Every row gives one point. Two turns around zero, p and q, are shown by what they do to some points. Where does a point land after both, in the order given? Backwards means that the second turn is done in reverse. Each puzzle has new turns, and all numbers are rounded.

Turn p:
[-0.1  1.7] -> [0.8 1.5]
[0.0 2.4] -> [1.3 2.0]
[ 1.9 -5.2] -> [-1.2 -5.4]
[-1.8  1.2] -> [-0.9  2.0]
Turn q:
[ 0.0 -2.8] -> [-1.4 -2.4]
[ 0.9 -1.8] -> [-0.1 -2.0]
[2.8 2.2] -> [3.5 0.5]
[-3.6  2.5] -> [-1.8  4.0]
Where do these land?
q, then p backwards: [ 1.0 -3.0] -> [ 1.1 -3.0]
q, then p: [3.0 3.1] -> [ 4.1 -1.3]
q, then p backwards: [-3.0 -1.7] -> [-2.9 -1.8]
p, then q: [-1.0  1.6] -> [1.0 1.6]

Turn p:
[-4.1 -1.1  3.0] -> [-3.8  3.4  0.9]
[-2.0  2.0 -1.5] -> [1.8 2.0 1.7]
[ 2.4 -2.0  2.2] -> [-2.4 -2.5 -1.6]
[ 1.0  0.0 -3.0] -> [ 2.9 -0.3 -1.2]
[1.7 4.3 0.8] -> [ 1.2 -2.4  3.8]
[ 0.9 -3.3 -1.7] -> [ 0.4  0.0 -3.8]
Turn q:
[-2.1 -5.3  1.9] -> [-2.4 -3.2 -4.5]
[-0.2  3.0 -1.8] -> [2.7 1.3 1.9]
[ 1.2 -1.2 -0.5] -> [-1.1 -1.2  0.8]
[1.2 3.5 0.4] -> [0.7 3.1 2.0]
Where do these land?
q, then p: [ 2.9  2.1 -0.5] -> [-2.5 -0.4  2.6]
p, then q: [-1.6 -2.6  4.5] -> [ 4.1  0.2 -3.5]
p, then q: [-1.1  3.6 -2.6] -> [-3.3  2.7  1.7]
p, then q: [-0.7 -3.7  0.5] -> [ 3.6 -1.1  0.5]
q, then p: [ 0.4  0.7 -2.0] -> [-1.5 -1.5 -0.3]

Turn p:
[-0.8  2.5  1.0 -5.7] -> [-0.7  2.4 -3.6  4.6]
[ 1.5 -3.0  1.2  2.6] -> [ 0.3  1.1  2.8 -3.2]
[1.8 1.2 0.1 5.3] -> [ 3.4 -2.7  3.3 -1.8]
[ 1.2  0.2 -1.4 -1.3] -> [ 0.7  0.3 -2.1 -0.5]
[-0.7 -1.6  2.7 -1.8] -> [-1.7  3.0  0.9  1.0]
[-0.1  1.9  0.4 -2.2] -> [ 0.4  0.6 -1.5  2.4]
[-2.9 -1.2 -3.8  3.0] -> [-2.5 -4.6  0.2 -2.5]
Turn q:
[-1.7  1.8  0.0  0.1] -> [ 0.7 -0.8 -0.4  2.2]
[-0.1 -4.8 -1.7  4.4] -> [-2.9  1.9 -4.9 -3.0]
[ 0.0 -3.3 -2.2 -1.9] -> [-3.0  3.0  1.0 -0.5]
[ 1.6  3.2  0.2 -1.3] -> [ 3.1 -0.2  2.0  0.6]
[ 0.2  3.1  3.6 -1.3] -> [ 2.1 -3.8  2.3  0.7]
Where do these land?
q, then p: [-0.1 -1.5 -3.9  1.3] -> [ 1.4 -3.2 -1.9  1.9]
q, then p backwards: [-0.4 -0.4  1.6  3.5] -> [ 0.3  0.5 -3.8 -0.5]
q, then p: [-1.8 -1.6 -3.0  1.2] -> [ 0.1 -3.8 -1.0  1.0]
p, then q: [ 4.0 -2.7  0.4 -5.5] -> [5.3 2.6 1.2 4.1]
q, then p backwards: [-1.8  2.1  2.3 -1.3] -> [-1.9  2.7  0.2  1.8]
p, then q: [ 1.1  3.8  3.1 -1.5] -> [ 3.5 -0.5 -2.8 -2.6]
p, then q backwards: [-1.0  0.3 -0.6  2.4] -> [ 0.2  0.3  2.5 -0.8]

Turn p:
[ 1.1 -3.6  1.0 -3.0  0.5  0.9 -1.0  4.3] -> [-1.6  2.4  0.4 -4.2 -3.5  0.4  0.7  2.4]
[-1.0 -0.1  6.0  1.0  0.7  2.1 -2.0 -1.7] -> [-2.7  1.2 -1.0 -2.0  3.0 -5.0 -0.8 -1.4]
[ 1.6  2.1  0.3 -2.8  0.9 -1.3 -1.4 -1.0] -> [ 2.6  1.3 -2.5 -0.1  1.2 -0.4  0.9  1.8]
[ 1.5  1.0  2.7  4.3  0.3 -0.7  3.6  0.9] -> [-1.2  0.4  4.4  3.0  0.8 -2.8  2.0 -0.8]
[ 2.1  1.0 -2.6  3.3 -0.9 -2.5 -1.7  0.5] -> [ 0.4 -2.3  2.2  1.8  2.3  2.1  0.1  3.2]
[-8.7  1.2 -3.2  0.5  0.9  2.1  1.2 -1.2] -> [-1.8  0.6 -2.2  1.7  0.3  4.7 -3.3 -7.2]
[-2.3 -0.8 -1.7 -5.2 -2.6 -0.5 -0.1 -1.0] -> [ 3.1  0.7 -2.9 -1.2 -3.1  1.3 -3.5 -0.5]
[ 2.8 -1.5 -3.7  0.1  0.5 -2.9  2.5 -1.6] -> [ 1.3 -2.8 -0.3  3.7 -2.9  1.1  1.6  2.4]
[ 2.9  0.7  1.3  1.7 -0.3  2.8 -1.2  0.8] -> [-0.2 -1.4  1.9 -2.7  1.9 -1.5  2.2  0.2]
Turn q:
[-2.5 -2.9  1.4  3.1 -2.0 -4.0  0.5 -2.0] -> [-1.9 -1.9 -1.1  2.1  1.3 -3.4  2.3  4.3]
[-1.4  0.1  2.8 -5.0 -0.9 -2.3  2.2  2.4] -> [ 3.6  0.7  4.2  2.7 -1.9  0.9 -0.2  2.9]
[-1.4  2.2 -0.7  1.2  0.4 -1.1  2.3  2.8] -> [ 2.6 -1.2 -1.0  2.8 -0.4  0.5  1.8 -1.6]
[ 2.2 -1.2 -0.2 -0.7  0.4  0.8  0.7  4.5] -> [ 0.0 -2.0  0.5  1.3 -2.0  4.0 -1.4 -0.8]
[ 4.2  1.9  1.6 -1.0  0.0  5.1 -3.3 -0.7] -> [-2.5  4.8 -0.7 -2.2 -0.8  2.5 -3.8 -2.4]
[ 2.5 -0.3 -0.2 -1.0  2.6  2.7 -0.1 -3.7] -> [-0.4  0.9  0.2 -3.3  2.2 -0.8 -4.0 -1.3]
[ 3.9  2.1 -2.6 -3.1  2.5 -0.3 -2.4  2.9] -> [ 3.0  0.1 -1.0 -3.8 -2.6  4.8 -1.2 -1.1]
[ 1.3  1.9  1.8 -1.9  3.5  2.0 -3.4  1.6] -> [ 1.0  3.3  0.1 -1.8  1.5  4.8 -1.1 -0.6]
[-4.9 -1.9 -2.4  1.4 -3.1 -1.3  0.6 -1.1] -> [-1.8 -2.2  1.6  0.6 -0.2 -3.8  4.8  0.3]
[-2.0 -0.1 -0.8  4.0 -3.4 -2.4  2.1 -3.6] -> [-1.4 -1.2 -2.4  1.7  0.1 -6.2  2.1  0.9]
[-1.9 -1.8 -0.6  3.1  0.1  0.8  0.9 -3.2] -> [-2.4 -1.4 -0.5  0.0  3.0 -3.3  0.6 -0.6]
Where do these land?
p, then q: [ 3.7 -3.3 -0.5 -0.5  3.0  0.4  1.5  1.7] -> [ 0.6 -1.7  2.4  4.4 -2.6 -1.7  0.9 -0.7]
p, then q: [ 0.5  2.1 -0.2  3.1  1.1  0.7 -2.3  1.9] -> [ 1.6  0.2  1.7  1.1  3.7  1.5 -1.1 -1.0]
q, then p: [ 3.5  2.4  1.9  5.5  0.4  2.1  0.5 -3.8] -> [ 0.2 -1.6 -3.6  2.8  3.3  6.0 -0.8  1.0]
p, then q: [-3.3 -0.5  0.7 -3.7 -4.6  1.5 -0.7  1.1] -> [-0.6  4.4  0.5 -4.4 -2.9  0.6 -0.5  1.5]
p, then q: [-1.6 -1.2 -2.0 -1.9 -3.3 -2.5  2.8  1.6] -> [-3.9  3.4 -1.8  0.6 -2.8  0.5 -0.4  0.1]
p, then q: [-2.6 -3.2  1.1 -0.6  0.6 -1.9 -0.2  0.7] -> [-0.7  1.8 -0.1 -0.1 -1.0 -0.1  4.2 -0.6]
q, then p backwards: [ 1.0  3.8 -1.0  4.9  4.1  3.8  0.9 -3.9] -> [-4.8  4.0  3.2 -1.1  1.2  3.3 -2.4 -4.4]
p, then q: [-1.0  2.1  2.0 -2.9 -0.2 -1.5  0.0  0.6] -> [ 2.2  1.7 -2.8 -1.3 -1.5  0.5 -0.2 -1.0]
p, then q: [-0.4 -2.2 -1.8 -3.8 -1.0 -2.6 -2.6  0.2] -> [-1.5  0.3  0.5 -1.5 -3.9  3.1  1.6 -2.2]

Turn p:
[-0.3 -3.5 -0.5 -3.7 -1.6 -3.7 -2.1  2.1 -2.0] -> [ 1.4  1.1  1.8 -2.8 -0.2 -1.6  1.7 -4.3 -4.1]
[ 1.2 -1.1 -0.7 -0.8 -0.9  2.2 -1.0 -4.9  0.5] -> [-0.1  1.0  2.4 -2.4 -1.5  3.5  0.2  2.0  1.9]
[ 1.3  0.9  2.4  4.2 -1.9  0.0 -2.1  4.6 -3.3] -> [ 2.9 -3.5 -2.9  0.8 -3.4 -4.6  0.4  0.9 -1.5]
[ 1.2  1.5  1.2  0.7 -1.0  3.1  3.4  1.6  1.0] -> [-1.7 -3.3  0.0  0.8  0.4 -1.3 -2.9  0.6  2.6]
[ 3.5  3.7 -0.8  3.5 -1.7  1.7  3.3  0.1  2.9] -> [-2.6 -3.1 -2.0  1.1 -0.3 -1.0  0.4  1.2  6.3]
[-1.3 -4.1 -1.3  1.9  3.6  0.1  1.2 -2.4  3.1] -> [-4.1  4.9  1.1  0.3  0.9 -0.1  0.3  3.3 -0.4]
[-3.7 -2.3  2.5 -6.1  1.8 -2.6 -2.1  1.7  1.7] -> [-1.2  0.3  2.0  0.1  3.1  2.2  0.3 -3.1 -7.3]
[-1.9 -0.1 -1.0 -0.4  2.3  1.5  1.8 -3.0 -1.2] -> [ 0.7  3.1  0.5  0.3  1.4  1.9 -2.7  1.4  1.1]
[ 0.1 -0.2  1.3 -0.3  0.3 -2.8 -4.0  1.7 -0.7] -> [ 1.2 -0.4 -1.4  0.3 -1.6  0.0  2.6 -1.3 -3.8]
[-4.4 -0.5 -1.6 -1.4 -1.1 -1.2 -3.5  2.0 -1.4] -> [ 4.0  0.6  2.3  1.3  1.7 -0.9  2.3 -1.0 -3.4]
[ 3.8  4.9 -1.3  1.2  1.1  2.9  2.4  2.1 -0.7] -> [-0.3 -2.3 -2.0  3.6 -2.1 -0.5 -2.5 -1.6  5.0]
[ 0.6  0.7 -0.1  1.2 -0.8 -1.3  2.5 -5.6  0.0] -> [-0.2  1.8 -1.9 -3.5  1.4  2.4  0.1  1.9  3.4]
Turn q:
[ 0.6  1.7 -0.2  5.5 -2.7 -2.3  0.4 -0.2  3.6] -> [ 1.7  0.4  0.9  3.9 -1.2 -0.4  0.9  4.0  4.7]
[-3.9 -2.5 -0.6 -2.1 -0.9 -1.6  1.5 -1.7 -0.7] -> [ 2.2  0.1  3.6 -3.1 -0.7  1.6 -1.9 -0.7 -0.9]
[-0.7 -1.8  0.9  3.7  4.8 -0.7 -3.7  5.8  0.6] -> [ 4.4 -2.0 -4.8  1.0 -1.9 -0.6  5.8 -2.2  0.1]
[ 2.3 -1.0 -0.2 -1.8 -2.5 -0.5 -0.1  0.0  4.8] -> [-1.8 -1.6  2.3  3.1 -3.2 -0.7 -0.8  2.1 -1.6]
[ 3.3 -1.9 -1.7 -0.4 -2.2  7.4  0.6 -2.4 -0.9] -> [-3.1  6.3 -0.2  2.8  1.4 -0.8 -1.7 -0.1 -4.6]
[-0.6 -0.3 -1.8  0.6 -1.2 -0.8 -0.1 -0.9  2.9] -> [ 1.3 -0.5  2.3  1.5 -0.5 -0.6  0.0  2.3 -0.3]
[ 2.0  0.2  5.3 -1.3 -1.7 -1.6 -1.6  3.1 -2.2] -> [-3.3 -2.0 -1.8  0.9 -2.5  2.4  0.3 -4.3  2.6]
[-2.3  3.4 -0.4 -1.9 -1.5  1.3  3.1 -1.6 -0.7] -> [-0.6  0.6  1.6 -1.7  2.2 -2.2 -4.5 -0.1  1.3]
[ 0.1  3.0  0.2  0.6  5.7 -0.4  2.2 -0.3 -3.4] -> [-0.1 -0.3 -4.6 -5.0  2.9 -0.9  0.4  0.9  1.3]
[-4.1 -2.2  0.4 -1.4  4.2 -1.8 -4.8 -1.0  0.2] -> [ 4.6 -4.3 -0.4 -1.3  1.6  3.2  1.5 -1.5 -3.1]
[ 2.1  1.3 -0.5  0.0  0.8  1.1  3.7 -1.8 -1.5] -> [-2.5  2.5 -1.3 -2.2  0.9 -0.9 -1.5  2.2  0.3]
[ 1.0  0.0 -1.4 -1.3 -2.9 -0.2 -1.3  0.9 -2.6] -> [-2.5  0.8  2.5  0.3  0.9  0.1  1.5 -2.4  0.4]
Where do these land?
p, then q: [ 0.0  1.3  4.7 -1.3 -2.8 -5.0  5.7  0.3  0.6] -> [ 1.8 -2.4  2.0 -4.9  2.0  0.4  1.6  1.0 -6.8]
p, then q backwards: [ 0.1  1.3 -0.1  2.4  0.3  2.4  1.2  4.1  0.3] -> [ 0.5  3.3  0.4 -0.1 -1.2  1.0 -0.4  1.7  3.9]
q, then p: [-0.4 -1.8  1.4  0.5  2.1  3.4 -5.1 -4.0 -3.1] -> [ 2.0  3.4  0.2  3.5 -3.5  1.7 -4.3  1.8  2.9]
p, then q: [-1.5 -2.3 -1.4  1.9 -1.3  1.4 -3.2 -2.8  0.7] -> [-2.3  0.0 -1.9 -0.1 -3.0 -2.4 -1.5 -2.2  2.3]
q, then p: [ 0.2  2.4 -0.6  0.5  2.7 -3.8  3.2  3.4  4.9] -> [-2.8 -0.6  1.6 -3.2  1.1 -4.6  3.6 -3.8 -1.6]
q, then p: [ 2.7  1.2 -3.2  0.7  1.0  2.1 -0.5 -2.9  1.5] -> [ 1.4  1.1 -2.7  3.4  0.2 -3.0 -1.3 -1.2 -1.4]
q, then p: [-3.9  1.4  0.5 -2.1 -1.0  0.1  1.1  1.1 -2.3] -> [-1.2  0.7  0.1 -1.7 -0.8  4.6  1.2 -0.2 -1.6]
q, then p: [ 3.1  0.5 -3.5  2.3  0.8 -0.6 -3.8 -0.9 -1.0] -> [-1.7  1.7 -2.2  2.3  2.1 -2.7 -4.0  0.5  1.2]
q, then p: [-0.7 -4.3 -0.5 -0.9  0.5  1.3 -0.2 -1.4 -3.0] -> [ 2.7 -1.1  0.0  0.0 -0.8  2.9 -3.5 -0.6  1.7]
q, then p backwards: [ 0.3  0.4  2.8 -3.9 -2.3 -1.3  1.4  3.0  1.3] -> [ 5.0 -0.7  0.8 -1.5 -0.4  2.5  0.8  2.7  0.1]

Turn p:
[ 0.6  2.7 -1.4  3.4  0.8 -2.3 -3.9 -3.9 -0.7  2.8  2.1  0.7] -> [-1.8  0.3  3.2 -1.9  0.2  2.3  1.4 -0.1  0.6 -1.9 -3.0  5.8]
[ 2.7 -0.3 -1.3  1.2 -3.4 -0.1 -2.9 -2.5  1.4  2.9  0.4 -0.5] -> [ 0.6 -2.0  4.5 -2.4 -0.6 -0.4  0.5 -0.5 -1.3 -2.5  1.0  2.6]
[-2.0  0.5  4.5  0.6 -0.8  0.0  3.1  4.9  0.5 -0.9 -3.1 -1.0] -> [-1.6 -0.4 -1.7  1.4 -1.2  0.7 -2.7  4.0  0.3  0.7  0.4 -6.1]
[-1.2 -0.3  4.8  0.1  3.2 -0.1  0.8  1.1  0.7 -2.5 -3.1 -2.2] -> [-1.7  0.4 -2.5  2.2 -0.7  0.1  2.3  3.1 -1.7  0.6 -2.1 -4.6]
[ 0.0 -5.1 -0.3  0.4  2.1  3.1  2.7  0.9  1.6 -0.6  3.5  3.9] -> [ 2.9  1.2 -2.5  2.3  4.7  0.7  1.1 -2.2  2.5 -3.0  3.4 -1.4]
[-1.8 -4.2 -1.4 -2.4  0.3  2.9 -0.2  1.2 -1.1  2.3  0.3  7.1] -> [ 3.2  3.0 -1.7  1.8  1.8  4.5 -1.5 -3.0 -0.8 -0.8  5.8  0.9]
[-1.6 -6.1 -0.7 -1.0 -0.9 -0.3  0.4 -0.3  0.5 -1.7  1.3  3.8] -> [ 1.4 -1.8 -1.0  2.5  4.3  2.2  0.4 -3.4 -0.7  0.4  3.6 -0.7]
[ 0.4  1.2  0.5 -3.1 -0.2 -2.7 -0.7 -1.0  1.0  1.6  2.7 -0.7] -> [-0.5 -1.6 -0.8  0.3  0.1 -1.7  0.2  2.2 -0.3  0.7  1.0  4.3]
[ 2.3  2.5 -0.7  1.6 -2.1 -0.4 -2.6 -0.9 -2.6 -2.4  4.7  0.8] -> [ 0.4 -3.4 -1.3 -1.8 -0.8  0.3 -1.5 -2.9  1.8 -2.3 -3.4  3.6]
[-0.9  1.5  2.3 -1.3  1.4  0.6  2.3  1.5  1.1 -4.8 -5.3 -0.5] -> [-1.4  1.3 -1.6  4.1 -2.3 -1.7 -0.7  0.2 -2.0  1.8 -2.1 -5.4]
[ 4.9  1.4 -1.1  0.0  0.5 -1.3 -0.1 -0.4 -2.0  1.0  0.0 -1.7] -> [ 3.7 -0.6  1.6 -1.4 -1.5 -1.5  0.3  1.3  0.4  0.5 -3.0  1.9]
[ 1.7  2.4 -1.8  0.1 -0.9  3.5 -3.9 -4.5 -1.1  2.0  3.7 -2.7] -> [-0.4  0.4  0.2 -5.8 -1.4 -2.3  2.1 -2.2 -1.0 -3.3 -0.9  4.8]
[-1.0  2.4 -0.3 -0.5  0.2 -0.4  3.9  2.4  3.6 -1.4 -2.8 -1.0] -> [-2.1  1.5  1.0  3.1 -1.2 -3.4 -1.8  1.6  1.6  1.6  0.4 -3.3]
[ 0.2  1.9 -4.6  1.2 -0.7 -2.1 -4.6  1.7 -1.6  1.6  0.6 -3.8] -> [-0.8 -1.6  2.8 -4.1 -3.9  0.9  1.8 -0.8  3.0  3.1 -0.7  2.8]
[-4.3 -0.5  1.5 -0.2  0.2 -0.3  5.5 -0.3 -1.3  0.3 -5.1 -2.1] -> [-2.1  3.3  0.1 -0.4  2.5 -0.6 -2.1  2.5 -2.5  4.2 -0.4 -5.2]
Turn q:
[ 2.5 -2.1  1.8 -1.1 -1.4 -1.7 -1.3 -1.0  0.8  1.5  1.3  1.3] -> [ 0.0  0.2  1.5  1.0  1.2 -1.9 -2.6  2.0 -0.1 -2.1 -2.1  1.2]
[-2.7 -0.7  1.6 -2.6 -1.0  1.5  2.5 -2.9  2.5 -2.3  1.1 -0.6] -> [ 1.2 -0.2 -5.8 -0.4 -0.5  1.9 -0.4  1.6  0.5 -1.3 -1.7  1.3]
[-5.3 -0.9  1.8  0.2 -1.1  2.3  1.3  1.8  1.1  0.7 -0.9 -2.2] -> [ 0.9  0.2 -1.7 -0.6 -2.8  2.4  3.4 -1.0  1.2  1.1 -1.4  4.0]
[ 0.4 -1.3 -6.6  8.6  8.7  6.5  0.5 -0.3  0.0 -0.1  1.4 -1.0] -> [ 5.8  6.1  1.6 -2.1  5.5  2.9  4.7 -2.4 -4.1  6.7  3.9 -4.2]
[ 0.3 -0.1  2.0 -2.3  0.1  0.9  1.7  0.3 -1.5  1.4  1.9 -0.2] -> [ 0.8  0.3 -1.5  0.9  0.2 -2.4 -0.3  0.5  2.9  0.2  0.2  1.6]
[ 2.8  4.4  1.1  1.0 -0.5  0.0 -3.2 -1.3 -1.3 -0.9  1.6  2.0] -> [ 0.7 -0.2  1.3 -0.7  0.5 -1.3 -4.2 -3.7  0.4 -2.5  1.3 -2.5]
[ 1.9  0.4 -0.5 -1.7 -0.3 -0.4 -1.3  2.2  2.3  1.2 -0.4  2.7] -> [-2.4 -0.7  0.8 -0.2  1.3 -2.4 -1.1 -1.2 -1.2  0.7 -3.0 -0.1]
[ 2.6 -1.3 -2.4 -2.7 -1.2  4.4 -1.1  1.1  1.3 -0.9  0.1 -0.9] -> [-1.8  0.1 -2.2 -0.7  4.6 -1.5  2.0 -1.5 -1.9 -1.4  0.3  1.9]
[-7.3  3.5 -2.0 -2.0 -1.5 -2.6  0.4 -5.8 -0.8  2.4  0.4 -5.5] -> [ 0.5 -0.4 -2.8  6.1 -3.4  6.5  3.3 -0.3  4.7 -3.4 -0.6 -2.8]
[ 2.0  0.3  1.5 -0.8 -0.7 -2.6  0.7  0.9 -1.3  2.6 -8.6 -0.3] -> [-8.1  2.2  3.1 -0.2 -3.2  0.3 -0.8  1.9  0.9  0.7  1.2  1.0]
[ 1.3 -1.1  0.4 -0.4  2.6 -2.2 -4.3 -1.0  2.1 -1.7  1.9  0.2] -> [ 1.4 -0.9  2.1 -2.6  2.7  0.3 -0.8  1.3  0.0 -2.4 -2.9 -2.8]
[-3.8  0.0  0.5 -1.8  0.0 -2.6  2.2  0.1 -1.0 -1.4  1.4  2.0] -> [ 1.2 -3.9 -2.0  0.8 -2.1  0.8 -1.0  1.7  1.8  2.0 -0.9 -0.4]
[ 2.3 -0.7  1.8 -1.5  0.0 -2.0  0.1  2.4 -2.1 -2.2  0.5 -0.3] -> [-0.5 -2.4  0.9 -2.1 -0.4 -3.3 -0.3  2.0  1.0 -0.9  1.5  0.2]
[ 2.5  2.1 -1.7  6.2 -1.2 -0.2  2.1  2.1  0.6 -0.6  1.5  0.6] -> [ 2.6  1.2  1.4  0.4 -2.7 -2.6  0.0 -2.1 -5.2  1.3  2.3 -1.8]
[ 0.3 -2.5  0.7  0.9 -2.5 -1.2 -0.3  1.3 -2.8  0.1 -3.3  2.4] -> [-2.4 -1.7  3.0  0.2 -1.0  0.6 -2.0  1.4 -1.0  1.3  1.8  3.2]
Where do these land?
p, then q: [-2.4  0.6 -0.3 -5.2  0.1 -0.1 -1.2 -1.0 -0.8  2.9 -0.9  2.9] -> [ 2.4 -1.7  1.3  3.0  1.6 -1.2 -2.7 -4.2  1.0  1.6  1.4 -0.3]
p, then q: [-3.8 -0.3 -4.9  0.6  4.0  0.1 -0.2  3.8 -3.5 -2.3  1.3  2.0] -> [-0.9  5.6 -2.9  3.7  1.6  2.0  0.1 -3.7 -2.0 -0.3 -3.2 -1.9]
q, then p: [-1.4  0.3 -2.5  0.1  2.0 -2.7 -0.9 -1.3  3.2  1.5  3.7  0.7] -> [ 1.7  0.7  2.9 -1.6 -1.5 -0.9  2.2  1.8 -0.7  0.8 -2.6 -3.9]
q, then p: [-2.6  2.4  0.5  0.7  3.9  2.1  2.6  4.9  1.7  2.9  1.9  3.1] -> [ 0.9  2.1  6.3 -0.7  0.9 -1.2 -0.7  4.3 -3.1  0.7  1.2  3.2]
p, then q: [-1.0 -3.1 -1.5 -0.9 -1.5 -1.6  0.0  0.3  2.1 -0.7 -3.7 -2.7] -> [ 2.7  2.1  1.2  2.2 -2.0 -1.3  1.4  2.3  3.1 -0.7 -0.1  2.0]
p, then q: [ 0.1  2.3 -1.0 -2.0  2.3 -1.3 -1.5  1.9  0.6 -4.4  2.7  0.1] -> [-0.6  0.5  0.5  3.3 -0.8  2.7 -0.5  0.8 -5.1  1.3 -1.5 -0.3]
q, then p: [-0.7 -2.1  2.0  2.4 -1.6 -4.1  1.0 -1.1 -1.7 -2.1 -4.0 -0.6] -> [-0.1 -3.1 -3.5 -1.8 -1.9  1.7 -3.0 -0.8  0.6 -1.7  3.4 -1.8]
q, then p: [ 6.4 -2.7 -0.6 -2.7  0.9  2.5  0.9 -3.2  1.4  1.8  1.1 -0.2] -> [-1.8  2.2 -1.2  2.8 -2.8  1.8  1.4  0.6  4.5  2.9 -4.2  1.8]
p, then q: [ 2.9  3.8 -1.1 -1.0 -1.0 -0.1  0.4  0.8 -0.9 -1.3  3.1 -0.3] -> [-2.8 -1.9  1.7  0.3  0.7  0.9 -2.3  1.1 -3.1 -1.1 -2.3 -0.5]
q, then p backwards: [-2.1  0.5  4.1 -1.7  0.6  0.8 -1.0 -5.0 -0.1  4.6  1.0 -4.2] -> [ 1.6  2.7 -1.0  3.9  5.5  1.7  0.7  2.7  0.6  1.4  2.3  4.1]
p, then q: [-0.6 -2.6  2.5  3.0 -4.4 -2.9 -2.3  3.2 -2.0 -1.7 -3.1 -2.1] -> [ 0.0  1.9  0.5 -0.4  2.4  0.9  4.2  1.9  1.7 -1.8  0.4  6.9]
q, then p: [-1.8 -1.4  2.9 -0.6 -4.0  2.1  0.3 -4.1 -2.2 -2.0  0.3  2.6] -> [ 1.6 -0.5 -0.1  1.1 -2.0  2.6  1.4 -5.7  1.1 -3.3  1.6  1.9]
p, then q: [ 4.9  1.9  0.2  3.7  0.4  2.2 -1.1 -1.4  3.6  0.6 -1.1  0.9] -> [-0.4 -1.1 -1.5 -4.7 -4.1 -0.2 -2.4  1.6 -1.7 -2.5  1.9  0.4]
q, then p: [ 1.9  0.4 -0.2  3.6 -1.7  3.0  3.0  2.2 -1.5  0.1 -2.2 -2.2] -> [-0.3 -0.5 -1.8 -1.2  2.5 -0.2 -4.8  0.2  1.1 -0.6 -1.0  4.2]
